Each wall is flat, endless, passes through zero and stands at right angles to its row. A trip goes straight from one point to another. Which walls does it cross, in order?

Walls:
(1): [12 -5]
(2): [-5 -9]
(3): [30 18]
(4): [  7 -12]
(5): [-27 -36]
(6): [ 12 -22]
(7): [-18 -28]
Trips:
[-49 -59] to [-13 -48] -> 1
[-45  54] to [17 13] -> 3, 1

Walls:
(1): [-12 -29   8  17  49 -21  20 -29]
(2): [ 20  29 -24 -19   4   7 -13  35]
(3): [ 11  12  30  13 -10 -21  32 -20]
(4): [  1  -8   2  -7 -19  31  28  14]
(5): [-19   5 -26  -7 -20  14  20 -36]
(6): [ 36  17 -17 -14 -18  36  -9   3]
(7): [  0  24   2 -13  -7  25  11 -16]
(8): [  1  -2   1  11  60 -28   7   4]
Trips:
[-29 -21  52  19  11 -16  -1  16] to [  2 -22  18  19  -5 -14 -20  -8] -> none
[  8 -16  -4  33  10  -2  26 -11] to [-18   4  -7   4  31 -18  38  -9] -> 4

Walls:
(1): [-24 -17 -26 -33  27   8 -17 -12  31  -9 -15  12 -36   7]
(2): [ 38 -11  13 -11  11  27  -7 -23 -23  46  11 -20  27 -25]
(3): [ 30 -25  10  -6   1  29  -4  10   0  20 -17   5 -18 -27]
(4): [ 30   6 -20  30 -33  12  -3   6  -4  -7  22  -4  13  -9]
(5): [-44  37 -31 -16   1 -12  17 -20   8  -6   4  15 -12 -10]
(6): [ -4  33 -10 -23  38 -11 -32   4   9 -15 -13  -6  -9  29]
(7): [-16  -3 -33 -13 -13 -22   8  -2  22   7 -29   2 -39  29]
Trips:
[-28 -22  22 -39 -13 -17  -3 -25 -25  13  15  -2  27   9] to [  4 -16  26 -13  -7  -5   3  19  22 -24  22  29  45  26] -> 5, 2, 4
[  8  20  26 -30 -13 -14  -5 -24  -8  29  20   7   1   4] to [  7  14  23  13 -12 -31 -35  -2 -15 -29   9  29  26  -7] -> 4, 5, 2
[ 28   8 -20  28 -11 -22  20   8 -16  19 -18 -25 -32 -34] to [ 35   5 -17  -2 -35 -17 -10  22  -8  49  14  13 -46 -19] -> none
[ 48  23  14  22  23   3  -3 -39  14 -32  -4  16  14 -15] to [-13  -4  14  25 -43  44  23  35  15  -1  43 -11 -17   3] -> 6, 2

Walls:
(1): [-12 -27   2 -15  13  -4  18  25 -15  21  -8 -15  47   3   8  17  19  25
 -24   2 -14  -7   8 -23 -15  35 -13  13  -6  20   4 -11  25   0 -12   7
  25  -7   5 -22   8  26 -16 -20 -33   5  20  -1]
(2): [ 20   4 -13 -14  -3   6   0   8   1 -10 -20  30   5  29   5 -45  31  15
   6  33   7 -21 -12   0 -20 -37   1 -21 -25   3  28  17  31  24 -15  31
   1  18 -32  12  25  19  32   4   3  10 -20   8]
(3): [-30 -16   7  16  -1 -14   6 -16   1   6 -12 -19 -35 -44  -2   2 -44  42
   7  13  19   8 -17  18  20  16 -15 -19  -4 -32  20 -22  14  18  18 -14
  -7 -23   8  -4  16  16  22  -4 -12  51  51 -36]
(4): [  2 -15 -20 -28   1 -18  30   9 -11  44  19  33 -13  12 -19   1  -3   5
  -8  -2  18  -2  18 -28 -25  -7  43   8  10   9 -40  34  -6  17  -3   9
   7   9  17   7   1  30   8   6 -21  44   6  16]
(5): [-14  31   1  31  47  17   2  -4  28 -14 -24  -2  29 -30  13  31 -16 -25
  31 -36 -13  -4   2   7 -27  10   0 -10 -23  22   9  -4 -14 -14  18   2
  -9 -35  -9  21  36   5  -4   8   6  24   5  -4]
(6): [  2  32  -9 -25  16  12  -8   7   1  24 -17 -32 -14  -5 -12  27 -20   5
  28 -20  -7   1   6   8  16  15 -27 -11 -17   9   7  -6   4   6   1 -25
 -14  -1  10  10 -10 -16  21  -1  18  -8  -7  10]
(7): [ 10 -22 -12  22 -35   1  22  13  -1 -31 -15 -16   0  17 -33 -17  -3   2
  12 -23  19 -19   5  22  11  29   3   6   5  17  45  37  23  -1  -7 -32
 -12 -18  11  16  23  32   3  15 -25  -2  -3  12]
(8): [-15 -31 -34  10 -12   4  15  29   7 -11   3  -3  11  -1  20  55 -30  -6
 -13   0 -12  35 -23  -4  -6   2 -35  -2 -22  26  52  -8   6 -15 -35  10
  14  -6 -24  -6  -4  42  38  -9  -2 -13 -11  38]
(9): [ 12 -31  18  19  -5  -6 -17   3   1   3  -6 -36  17   5   9  -2  34 -10
 -41 -11 -28   1   3  19 -22  24  12 -13   5  11 -19 -39 -19  -6 -22  14
  24 -29 -34  15  -2  16   5 -19  10 -27 -17 -12]
Trips:
[ 11  10  35  -5 -17   5 -18 -39 -10 -15 -35  20   9  -3   3  -2   7   8
   8  17 -22  10  27  20  -7   6  35 -14  37  18 -23  34   4  18 -14 -17
  40  13  56   6  23   0 -25 -40  12  -6   8   6] to [  0   1 -14   5  -5 -27 -16 -33  18   0  21  -6  -5 -57  16  -8  16  40
  35 -33   0 -26 -17 -58  -2  22  22 -21  17   0  14 -17  19   2   4 -34
  10 -24 -15  21  23 -11  32 -19  18 -14 -11  20] -> 1, 5, 3, 6, 4
[  9 -16  10  -4 -22  -5  -3 -17  -2 -12 -17   0 -14   5  16 -21 -27  44
   1  -7 -11  41  -4 -38  23  -4  16  15 -23 -32  20   6 -58 -18 -20 -25
  -9 -48 -14  17  -4 -12  -4  15 -24 -14  -1 -11] to [-14  55  -8 -18  -1  13  33  15  25 -23  12 -15  -6  -1  24 -18  29  19
   5 -11   2   0  23 -14  -8  -3 -25  25  13 -23 -37   1 -25 -21  21 -18
  25  16  -6  -9  -7  25  -8 -22 -15   9  39 -16] -> 8, 9, 7, 1, 4, 5
[  0 -18 -16 -18   4  -9 -15   2 -16 -23 -13  28  -1   4 -37 -19   6 -10
  22  25   0  16  15  -5  -9 -23  17  -4  13   6 -29  24  -7 -11  19  44
   4  26  32 -11  13  -7 -18  -6  31   9 -13  -8] to [-14 -20  57 -28 -43  13 -23 -13   1  27  12  -1   8  21   9   8  14   0
 -13 -11  19 -24   1 -25  -5  58   2  23 -13 -20  23 -20  16 -15  -4  13
 -26  12 -15   1 -18   4  -6   1   5  11  12 -40] -> 1, 9, 2, 3, 4

Walls:
(1): [ -1   1 -11  -3  13  47   4  -5   2  -2  18  -3  25   8   7   0  -2  17
 -11  -6 -21  18  10   7   2   4   7 -15   8 -30  -4   8  18  -3  24   2
  21  -3  -3 -18  -5 -14  -2  -8  -2  14 -17  18]
(2): [ -9   0  15 -28  -7 -19  -8  14  23 -20  -5  -4  14  27  12   9  17  10
  18  24  12  -7  -8 -15  21   4   2  -3  18 -21 -25  30 -14   8   8  -5
   2  -1 -26  22  25 -10 -32 -21  10   7  20 -19]
(3): [  1  -4 -22  -5  -3 -10  11  -2  -6 -19  -9 -12  -6   2   7   1   4  -5
   2  -2 -20  12   0  17 -26   7 -22  21 -18   5  17  -3 -32 -27 -22   5
  11 -12 -10   9  20   2 -19   3 -23   2  14   1]
(4): [  1 -10  -7 -29   6 -21  14   6   2 -24   0   2  26  13  -1 -29 -21   5
 -12  -5  17  -8  -4   8  13   9 -12  13   3  14 -16  -1   4  20   6   6
 -15 -19   3 -12   3 -10  18   6  -5  30  -2  21]
(5): [ -3  20 -22  12   6 -16 -29 -26 -18   8  -1  13  14  -7 -39  11  14 -23
 -34 -16 -21 -14   4 -20 -27  19 -13 -24  12  -2  -8 -14   8 -19   0   8
 -12  -2  24 -17 -28  -9   1   4 -13   1   5  -4]
(6): [ 10   1  -6  16  21  -4  33 -18  -8   7  -2  15  11  -6  -3  25  -4   6
 -10  20  15  11  -4   7 -12   8   6  33 -10 -10  16   5   5  20   4  -2
  -5  15 -30   2  23   3  13 -18  14 -18 -13  17]
(7): [  3 -16 -15  28 -12  19 -29  20   1  -2   3  12  -1 -16   2   1 -45 -47
   6   1  14   9  11  20  -8 -13  -2 -21  14  18  -2  22  23   1 -13 -10
 -26  31  -7  11   4   1  -3   2   1   2  13   6]
(8): [ 26  12  -1  14 -30   9   7 -12 -12  -8  -7 -10   7  16   7   9 -14 -18
  10 -11 -11  14 -36   0  -8   5  -7  -2 -21 -13 -31   5  25   6  -8   6
 -19  -7  33   7 -10 -12   7  -3   2 -33  26  24]
(9): [ -3  13 -25  -5 -36   7  11 -13  21 -17   9   9 -15   2   5   7 -17 -10
   7  25   8 -17   1   8 -15  12  -4 -20  -5  10   7  19   5  11   1  -1
   9  -4  18  -7  -1  -6 -19  -1   8  15  10 -26]
(10): [ -8 -15   9  -7 -12 -22  13  -1   0   1   8  20  22   1  -6   6   2   4
   2  41   0  19   7 -11  -6  15  -2  15 -12  11 -17 -27   2   5  -5 -17
  12  -8  20  16  -4 -30 -26  17  20  -3  -8  12]
Trips:
[ -5   1  -7  17 -12  -4  -1 -29  -9  -5 -31  10   6  11  24 -11  -2  23
   1   1  19  -5  -3  -7 -13   1   6 -31 -22   8  13  12 -28   5 -13   1
 -27  -8   7 -23  25 -20  -8 -33  -1  -7   8 -28] to [  0  23   7 -27  13   4  -7  38  10   5   4 -19  -1  27  12   0   0  16
  22  22   5  18  25 -10 -29 -22  12  20  19  21  -1   1   0  11  15  -9
 -25   9  25  -5 -11  20   4 -26 -14  29  11  21] -> 5, 4, 6, 8, 3, 7, 1, 9
[ 15  -1 -32  17  -6  -7   6 -21  18   0  -8 -33 -29   0  -2  -4  30  16
 -24  19  -1 -14  -4   2   1   3   9  -6 -29  -3 -26   6 -17  -7  -7  11
  -9 -25 -11  -1 -20  -8  -8  13  -8  -9  -3  12] to [-14 -17   9  -2   2  -3 -20   0 -11  34  -9   2   4  12  -2  10 -19  -7
  11   2  13   3  22  -8  -2  -2 -15  27   3  -8 -36   3  14  14 -17  42
 -17  25  16 -15  10 -13   4   3   9  19   4   7] -> 10, 4, 9, 3, 7, 6, 2
[-10  -5  -5  -3  -9 -12 -16  -8  20   7 -14 -20  18 -25   5  14  -7   0
 -12  -4 -23 -27  -2 -18  -2  -6  14  -5 -19 -34 -23  12  -5 -12  25 -11
  -6  -1  34  19 -17  -1  11  -9  -5  -1 -22  -1] to [ 12 -17 -26  60  -6  47  -4   5   2 -16  16   4  10 -32 -28 -24   3   8
  22 -29 -30  16  33 -16 -25  29   9  30  -2   1  13 -10 -23   4   1  14
  13   2  15  31  -6   0   3  20  23 -19 -14  22] -> 2, 7, 3, 6
[ 24   9  -8 -13 -21 -13  -7 -23  12  -4  21  11  -4 -15  16  20  -8 -12
   0   0   5 -30  -6 -23 -31  24  15  -3 -15  -6   3  22 -13   1 -13 -18
   9   3  -4  26  14  26 -13   7 -18  -6   1  19] to [-15  -1  26 -15  14  -9  12  -1  10  14 -15  15  14  21  -5 -30 -11  -2
  -2  14  -8 -11   9  12   4   9   4   8  14 -28  13 -17  -9  16  29   0
  26 -21  25  18  -8   6  -6 -19   1  -8  17  10] -> 7, 5, 4, 8, 1, 3, 9, 6

Walls:
(1): [ 19  31  22   6  26 -37  29   7  -9  15  43  -9   1   0  -8  -5 -30   9
  19  34 -23 -17  15  17  -6  16  18  23 -18   9  -4 -10  29   7 -16  22
   8  -4 -16   6 -13  -5 -34 -17  31  15  -8  -5]
(2): [-14 -13  22  -3  28 -11  13  -6   2  17  35  14  14  -7 -41  53  14   8
   9  16  18  15   7 -22 -12  -1  10  10 -20 -10 -52   6 -20 -10   2  20
  27   7   4  19 -21 -32  15 -33 -22  -6   8   5]
(3): [  6  15   9  -7  25 -17  14  16  14  -4  -2  15 -24  23  -2  14  23 -11
  -3 -20  29  14  20 -13 -22 -27  10 -22  22 -15 -24  -1 -15   8  22 -27
 -14  11 -18  16   0   5 -50 -11  26  -8  25 -18]
(4): [  3 -32  15 -12 -12  14 -33  18  31 -18  -3 -12 -14  -3 -19   9  -7 -26
  29  21  24  13  -5  -8 -44 -30 -20   3   1  -3  25 -17  -3   1  -2 -38
  42  -6  -6 -17  -8   7 -12   2  13   2  28 -28]
(5): [ 46 -26  26 -40 -13 -21  -6  12  -4  20  -1  13  14   3   5 -27   7  31
 -20  22  28   8 -42 -16  -1  -8   8   0  44  23  -3   5   8  11  -1  -5
  12  33  27  10  -4 -17  -5  11   0  23  -3   9]
(6): [ 13  -6  -5  21  27  12  21 -17 -21  18  26   1  23 -24   2  11   3  21
   5  38  -7  10  17  13 -19 -19   2   6  12 -15  -5   3  24   4   8  -6
   6  10   9  -2  41  -4  18  12  10   6 -20  -9]
(7): [-17  13 -43   9 -12   1 -21 -17   5   2   7  -9  -3  16   2 -11  10 -41
  -3  -3   8  -7  10 -31  -2  22   1 -11  -5 -22 -10 -14  -4   7  16  12
 -19 -19   6  41 -31   4  -1   6  17 -20 -16 -21]
Trips:
[  6  27 -34  36 -29  -7   7   4  15  40 -16   8 -29 -30  13 -10  40  -5
  37   0   5  -2 -11  43  14  -8 -11  20 -11  33  14 -18   1 -19   4 -12
 -13   2  10 -17   5  -5   7  -6 -17   0  15  31] to [-20   0  11   1   2  35  26 -22 -38   6  -8  -4  27  11  29   1  16  29
   6 -27  -1   7  23   9 -30  -1  14   3   7 -13  -8  10  22  15   1 -18
  25  15  -6 -20   3  12   7 -30   1   5   4  22] -> 6, 2, 3
[ 24  14 -28  21   6   7 -15 -21 -21  -7  -6  20 -12  16  13  18  16   4
  -1 -11 -23   5  -1  12  19 -27 -18   1  15  35 -25 -10  -6   8  18 -26
 -12 -31   3  -4   0 -11   8  25 -16 -35  -4   4] to [ 16  22 -60 -27   7 -11 -18 -16   2 -24  -9  20 -31  26  21   3  15  -8
  20  24  28   2 -11  33 -32  -6   2 -23  19 -23   2  -4 -34  -7   9   1
 -27  39  -1 -11 -14 -11  -5  -9 -33 -11  -4  13] -> 6, 5, 4

Walls:
(1): [-24  21  -4 -27  21 -17 -24 -15  20  -5   3  -6  -7   3  19  27  -9 -47
  -9   7  36  -8  25   1   6 -24  38  -7   7  -4  -5  21 -19  13  17   0
   3  18 -21 -16 -37 -21 -18  11 -21  25   9   4]
(2): [  0  -1   8   5   5  10  -4  31   5  10 -23  10  29 -25  12 -10  43   4
   0 -12  -4   9  -3 -52  -7 -13  19   1   4  -9  -3   3  10  -5  44 -16
   7  -2   8  18  11  44  -1 -15   3 -11  15 -14]
(3): [  4 -19 -29  34 -12   3 -21   8  18 -41 -24  33 -10 -22  -8 -14  -3  31
  36  20  21   5 -23  11   4   0  12 -14 -18 -37 -37   6 -12   0   6 -10
  26   1  -3  12   9 -41 -19  27  25 -15 -24 -20]
(4): [  3  15   3 -13 -25 -32  17 -13  -2 -17  -2 -41  -7   1   0 -32  -8 -34
  -2   1   9   7  22 -30  -1   6 -15   2  30  -8  -8   5   3 -36   0  -6
  19  -5  -6   4  -3  16   8  15  11  25  19  -4]
(5): [ 20  -2   3 -19  -5  22  13  -8  -1   5  -6  -1 -11  14   3 -29   6 -11
  -5 -19  14   5 -28  17  -7  20  -9  13 -32   4   3  -1  16 -12 -24  10
 -15   6  23 -19 -17  -3  17  13   3   5 -14 -13]
(6): [-17  36  11   3 -18   9  -6  -8   7   6  19   8  19  10  17 -36 -21  29
   6  -2  12  22  16   1 -10  -5  19   2   6   7  -4 -11  -6 -22  -6  -9
  -9   8 -23  23   3  -8   2   8  26 -24  17   5]
(7): [-13  -3   7  -4 -18  19  32  11  22  -6   1  -4 -12   3  20 -24   6  -8
   5  -3   8  40   3   0  -9  31  -5   4  13  -1  11   9  -4   7 -18  -5
  27  -8  -5 -38   4  15 -12  -7  12  14  -1   0]
(8): [  5  13  21 -11  -7   4   1   6 -13 -10   7  27 -20   2  13 -38   7   8
  -2 -15  21   1 -10  16  -8  -1  24  30  14  -6  10  -4 -12  -5  25 -15
  13   2  12 -17   6   7  -5 -20 -11 -19 -11 -19]
(9): [-27  -1  15  10 -11  29   8 -13 -12 -17 -26  -6 -14   4   9  -9  14 -13
   5 -16   7  -6  28   6  18 -28  14  21  16 -18  -1  17 -31   8  15  21
  -1   7  -3  12 -23  -8  -2  20  -9 -22  -1  13]
Trips:
[ -3  15  10   3 -23 -16  25  24   3  17 -13  -9  11 -32 -27 -13   2 -34
  -6  31   1  -4 -11  -8 -24 -14  30   5   5   0 -22 -17  19 -56  -9   1
 -30  23   7 -14 -25  -6  60  -7  -8  -3   1 -15] to [ -1   0   4 -17  -5  -3  15  22  13  -2 -19 -41  16  -3  11   5 -22  -6
  49 -29 -15  -4  -1   1 -14 -12   3  16  -1 -11 -40  13   6   9 -11  38
 -17   2 -24  25 -15 -12 -28 -17   1 -16 -28   1] -> 8, 1, 9, 3, 2, 5
[ 17  15  -2  26  40  -8  -4   0   7 -13 -15  -6 -18 -16  33   0 -13 -33
 -14   7  11  34 -10 -14  28 -17 -22  17   2   0  -4  -5 -15  -5  30   4
 -11 -23 -19 -19 -10  -6  17 -20 -15  15 -25  12] to [  6   5  10 -21 -12  21   9  -1   7  -8 -13  41   3   2   9  19  12  13
 -10  26 -23  -2  -3  16  16   7 -15 -35 -14 -11 -14 -36  -9  23  -2 -48
  -2   4  21   2  24   4   4 -17 -23 -14   0 -32] -> 4, 3, 9, 1, 7
[  1 -29   7 -21   8   5  26 -26 -25  10  10  12  -7  13  20  19  31  34
 -22 -28 -28   1  -3  12 -13   8   1 -30 -24  -4  -8 -11   1  19  13  -2
  -1  -9  23   8  16 -13  -9 -48 -14   2  10   3] to [-14   2  24   9  30  -7   8 -10 -10  10   3  -5 -10 -19   9  33 -24  19
 -31  21  18 -17   1  -4  30  37  11  22   8  12   8 -14 -17   7 -42 -15
   1 -41 -17   5   9  -9  22  35 -24 -26  37  15] -> 5, 2, 8, 6, 1, 9
